Every row gives one point. Any point is a mix of the corners, with weights that add up to 1. It lies inside the corners' shape when no weight is negative. Is each point inside? If not, which corners have a negative weight?

Corners:
(1): [ 33 -38]
(2): [-10  28]
(3): [-60  31]
Points:
[17 -7] => outside (3)
[-35  15] => inside
[ 0 -6] => inside
[-34   8] => outside (2)
[-43  24] => inside
[-42  12] => outside (2)
[ 22 -28] => inside
[-20  35] => outside (1)
[-46  15] => outside (2)

Corners:
(1): [ 10 -10 -27  -5]
(2): [-34  -9  26   3]
(3): [-21  43  76 -49]
(4): [ 22   9 -76  25]
(5): [11  2 16 16]
Points:
[-40  13  71 -37] => outside (4, 5)
[  7  -4 -19  -1] => inside
[ 14  -3 -23  -1] => outside (2)
[ -6  -8 -23  29] => outside (1, 3)
[ -8  26  33 -24] => inside

Corners:
(1): [ 48  19  91 -54 -35 -57 -70  34 -23]
(2): [ 18 -64 -29 -16  10  45  69  11  28]
(3): [ -3 -12 -52 -35 -58  -8  14  -7 -30]
(4): [ 45  26  50 -17 -10 -37  11   8 -13]
(5): [-53 -16 -13 -28 -30 -21 -26  26  -4]
(6): [ 25 -39  24   4   2  -7 -10   6 -21]
(7): [ 15  39 -24 -17  25  51  42 -32  14]
(8): [ 12   5 -10   9 -32 -13 -22  64  26]
(9): [ 35   8 -21   3  -6  -8   4 -81  19]
(10): [-18  17  48 -12  11  68  37 -42  47]
Points:
[-12  -3 -62  -2  -9  44  40 -32  36] => outside (1, 4, 6)
[ -2   6  18 -21 -12  21  19  10  22] => outside (6, 9)
[  8   5  16 -21 -10  -1   2  15  -1] => outside (9)
[-12   7   0 -29 -36   1 -16  18 -14] => outside (2, 4, 9)
[  9  14  13 -14 -13   5 -13 -14   7] => outside (2, 4)
[-15 -35   4 -28 -25   1  -3  27   4] => outside (4, 7, 9)

Corners:
(1): [ 17  18 -13  28 -32 -27 -25 -21  19 -16  25  -9]
(2): [-16  13 -13  24  50  15 -14   0 -12 -31 -22  17]
(3): [  1  26   6  25 -12   8   8 -13 -18  24 -12  20]
(4): [ -4  -5 -15  27   7   0  -4 -14 -40 -30 -27   9]
(5): [ -8 -36 -18  20  36  15  22 -13 -48 -48  53  79]
(6): [-24  -6  -2 -37  14  10 -37   8  -1 -25 -18  10]
(7): [-18   0 -17  27 -13  44  10 -21   4 -70  88  -6]
(8): [ 29  23   0   2 -33 -38  33   2  24 -21 -44   4]
(9): [-12 -59 -23 -47  19  22 -29  21  -9 -43 -35 121]
(10): [ 73 -54   3   6 -20 -32  22 -38  18  12 -15  28]
(11): [  9  -5  28  28 -22 -25 -14 -20   6 -15  -8  12]
(12): [-21 -29  -7  10  10   1  -6  22  -4   0 -31  18]
(13): [ 30 -18  20  15  -4  15 -40  28  -6   4   9  18]
Points:
[  6 -11   2  16  -9  -7   3  -7   0 -12  13  11] => outside (2, 4, 9)
[  0  20  -5  39   5   7  -1 -11 -10 -33  21   1] => outside (6, 9, 10, 12)
[  3 -30  -7   7  -4   7  -8  -5 -12 -23   3  53] => outside (2, 6, 8)
[ -7  -8  -7  15   2  17  -6  -8  -8 -28  21  20] => outside (8)
[  5  -6  -1  21  -6  -2  -2 -10  -1 -20   8   9] => outside (9)
[  4 -26  -5  -2   0   4  -8   1  -7 -19  -3  43] => outside (2)

Corners:
(1): [ 11  53 -10  -3  16   1  53 -36   5 -29   0 -18   9 -76 -16  64  37  10
  13   2]
(2): [  7  45  23  34 -11 -19  33  -9  15 -59  30   6   6  -7 -30  27 -22   5
  -7  64]
(3): [  49  -27   40   31   55   59  -27    8  -55   29  -38 -118    3  -10
   12    0  -37  -14   -1   69]
(4): [  6 -49  54   1   5   3  57 -40 -22  91 -34  23  24 -57 -19 -28  -2  47
 -10  30]
(5): [  3  37  50  49 -17   3  -3 -41  28   5  31 -17 -41 -18  15  25  19  32
 -58  11]
(6): [ -4  23   1 -26 -44  19   9   5 -30 -17  42 -54 -21  60  47 -14  34 -30
 -57 -39]
(7): [  1  15 -26   8  -8  -4  12 -20  11  -4 -34  -4 -42  18  71  85   5 -32
  22   5]
(8): [ 22  11  -1   8   5   6  12  80  -7 -27   7  17 -15  -7  62  22  -8   9
 -32   4]
(9): [  4  22 -27 -40  70 -33  65 -11  33 -29 -35  15 -25 -55 -42  -4 -30  18
   1  18]
(10): [ 18  24  -7 -17   9  20 -28 -41  20  21 -22 -10   7  20  44 -88 -15 -32
  29 -17]
(11): [-30  10  46 -49  27  21   8  46 -14   7 -11  -6 -36 -21  30 -61  39  20
 -20  12]
(12): [  7 -59 -38  28 -13  35 -45  24  17  24 -14  29   2 -18  -5  15  -5  29
   3  52]
(13): [-23  -2  -5   3 -30  52  15 -58  18  70   7   4 -18  -3 -21 -33 -34  38
  52  35]
(14): [-36   5 -31  55  32  -4 -11  23   7 -41 -13  21 -11  30  32 -44   7 -16
  -9  35]
(15): [ -2 -35  -7 -22   2   6  25 -22 -14 -39  -1  -1 -21 -34  43  21  -1 -10
   4  16]
(16): [ -43  -38   20   13   15   18  -36   19  -83  -30  -43   13   73 -118
   25   18  -46    6   16   47]
(17): [ 32  18  18  45  52  -4 -38  33   1 -80  11  -8   9  58  13   3  16   1
   6  -2]
(18): [-64  19  15   4 -17   1  29 -16   6   6   7 -53  88 -18  76 -12  -8   9
 -27  -6]
(19): [ -5  14   4 -13  16 -39  18  39 -11 -35 -10 -15  12  -3  18 -48  -2  52
   0  37]
(20): [  4  41   1  -1 -23  27  58 -81 -12   3   1 -17  47  -7  43   6   2  53
   5  31]
(21): [ -4  -3  22  27  49 -22 -45  -2   6   5  50  26 -22  35  22 -31  24  -4
 -15  50]
Points:
[ 5 -2  0 11  3 10  3 15 -2 -7 -2  1 -3 -9 24  8 -4  9 -9 24] => inside
[ -3   8  10   0  16   7  15  -6  -2  -4  -3  -8   3 -20   7 -15  -4  18
  -4  25] => outside (7)
[ -4   0   4   8  11   3   7   3  -6 -13  -6  -6   5  -4  30 -10  -4   7
 -12  23] => outside (1, 13)
[  1   3   8   4  11   8  10 -12  -7  -9  -7 -10   1 -21  25   8   0   1
  -9  16] => outside (13, 19)
[ -1   9   7  15  15   8   5  -8   0  -1  -8  -5   8 -13  17  -2  -7  18
   4  31] => outside (6, 15)

Corners:
(1): [  3   2  12 -28  33 -33   3 -15  21   4  39 -17  37   7  14   7  37 -13
   9   1]
(2): [-15  38  -3 -27  -6  33  -8  16  36  -8 -13  32  13 -10  -1 -24  -5 -21
  27  16]
(3): [ 27  22  25 -23  -8   1 -42   8  -4  10 -13   3  26 -23   0  22   0 -33
  -1 -14]
(4): [-41 -13  17 -29 -46 -48   6 -23 -23 -33  10  29 -24  37 -21  16   0  19
  11   0]
(5): [ -6  18  26  13 -26 -18  19 -22   0  -2  16 -28 -17 -33  -3 -12  18 -26
 -18  -5]
(6): [ 13  12 -27  10   4 -30   9 -24 -41  -6   6   7 -36   5 -28   7 -16   4
  16   9]
(7): [   6   34   36  -29   12   22   11  -27   13  -19   -4 -121   57   10
   15   -6   46  -10  -33   20]
(8): [-25  20  38 -15  -8   6  25  15   1 -54 -19 -33  38  25  -2 -20  28   5
  16   2]
(9): [-25  -3 -31  14 -24 -14  42  -6  25 -27   1  39 -12   5   3  -5 -11 -12
  23   1]
(10): [  3  22 -45 -21  10  35  -2  -7  15   4 -41 -17  14 -28  -8  23  11 -13
 -25 -28]
(11): [-13  19  -5 -19 -15 -23  -6  -6 -46  12 -26  -8   0 -11 -29  18 -20  27
  27  11]
(12): [ 12 -36 -17  -5 -26 -34 -28  18  18  -8  13  33 -19   2 -32 -34  -2 -28
  28   0]
(13): [ 17 -16 -27 -24  20  17  11   8  -4  26  -2   9  10   8 -15 -28   0 -51
  11   1]
(14): [-16  33 -30 -30 -28   6   8  21  10 -11 -19  16 -25   9 -19 -18  11   5
  72  -7]
(15): [  7   4  -5  14 -14 -23  10  12 -18 -14  18  -1  -4 -22   2  14   2 -19
 -25  -3]
(16): [-15  10 -13  11  16   7 -11  -7  20  28  33 -46 -19  12   8  15  -1 -13
   3  -4]
(17): [ -6 -18 -15 -11   8  17  44  17   7 -15 -18 -27 -20 -14  21 -15 -17  20
   2  16]
(18): [ -6  22   1  -6 -16 -11   5 -18   2   2 -17  10  17 -18  20   7  39  -5
  -7  22]
(19): [ 28  -9  -7  -6  28 -10  -8 -11 -40  11  23  -8   2   1  14 -12 -30  -1
  -6  -6]
(20): [  0  19 -13  15   3  13  16  12  51  32  20  -4  10  28 -27  15  20  22
  31   2]
(21): [-14   4  23   1 -25 -24  10  28  26 -22 -15  -4  15  23  -2   6   9  -7
 -30  11]
Points:
[ -2   7   5 -13  -4  -3   2   4  13  -5   3 -16   9   0   1  -5  15 -12
  -1   2] => outside (6, 9, 11)
[ -6   6   7  -9  -6   0  11   7  22  -5   9  -8  11  11   1 -10  15 -15
   8   5] => outside (6, 10, 11)
[ -6   9  -6 -10   5   5  18   5  25 -11   6 -21  10   8  -4 -15  19 -17
   9   3] => outside (3, 4, 11, 18, 19)
[ -9  15   1  -8 -16 -12   5  -2   4 -11  -4  -2   0  -2  -5   6  11  -3
   8   3] => outside (13, 19)
